Rows are points. The points of each table are mixes of a few directions, plus a little noise. How many directions does each table use, and how many do they share? Where both have some left over, give the other angles between the two spaces (their principal angles), to ten degrees, smallest first.

First (4 x 3):
[[ 14  10 -35]
 [  9   6 -23]
 [  7   5 -19]
 [-30 -21  77]]
Second (6 x 3):
[[-11  -3 -71]
 [  1   2 -32]
 [-43 -26  32]
 [ -5  -5  39]
 [ 13   6  23]
 [ 46  26  10]]
Directions: first 1, second 2, shared 1

First, 8 rows:
[[ -1  12  15   5  30  -4]
 [ -7 -39 -35 -10 -82  11]
 [ -8   9  21   9  31  -4]
 [ 60  40 -32 -26  20  -4]
 [-74 -65  22  27 -61   9]
 [ 32  28 -10 -12  25  -4]
 [ 18  16  -5  -7  15  -2]
 [-20  -1  24  13  21  -2]]
Second:
[[ 38 -40 -13  42  -8  35]
 [  5  33   2   9 -17 -44]
 [-10  36  -5   2  22  -9]
 [ 16  27   2  13 -41 -72]
 [-74 -26 -20 -54  62  12]
 [ 33  -8  32   2 -24  51]
 [ -6  20   7 -10  12   9]
 [  8 -33 -16  15 -20 -26]
 [ -6  -7   9 -14  18  44]]
Directions: first 2, second 4, shared 0; angles 40, 70

First:
[[ 22 -34   5  13   5  35  42   0]
 [ -8  -5 -19  -7 -20  -5   1 -11]
 [  3  -6  23   8   9  50  41   0]
 [-51  49   0 -18 -35  19  -6 -17]
 [ 31 -41 -45  -2  -3 -62 -26   1]
 [-37   8 -38 -23 -56   6   6 -30]
 [ 50 -10  38  27  76 -33 -28  42]
 [ -9  36  30   4  27 -13 -28  15]]
Second:
[[-16 -21  11 -62  55  -5  20  47]
 [  0  23   3 -30  -1  -9  -5  32]
 [ 18  -6  24 -10   7  12  10  19]
 [ 59  -9  -3  34 -47  33  -8 -55]
 [  5  24 -58  88  -5 -29  -2 -12]
 [  0  -8  37 -20   4  14   6  15]
 [-45  -1 -61 -13  16 -31 -12 -23]
 [-23  -1  46  14 -28  16 -10 -24]]
Directions: first 3, second 5, shared 1; angles 40, 60

First:
[[ -6  10  33 -28 -15   6 -18   9   2]
 [ -9 -22 -23  29  14  15   2 -28 -34]
 [ -2 -53   0   6  95  28  73 -59 -16]
 [ 21  17  -8 -13 -31  -6 -12  35  22]
 [-19  24  -3  26 -21 -40 -15   7   7]
 [  9  19 -14   4 -36 -13 -22  26  11]
 [  7   4  15 -24  -7   9  -6  11   7]]
Second, 7 rows:
[[-19  23  21  16 -10 -31  -3   2   6]
 [ -6 -25 -44   6   0   7 -29  -6 -14]
 [ 23   7  11 -22  12  -6  29  17  35]
 [  5 -54 -61   5   0  54 -34 -18 -47]
 [-24  26  19  18 -14 -36 -11  -2   3]
 [ 27  16  68 -17  12  47  49  -9 -25]
 [ -2   5 -15  -4   1 -34  -4  16  35]]
Directions: first 4, second 3, shared 2; angles 50
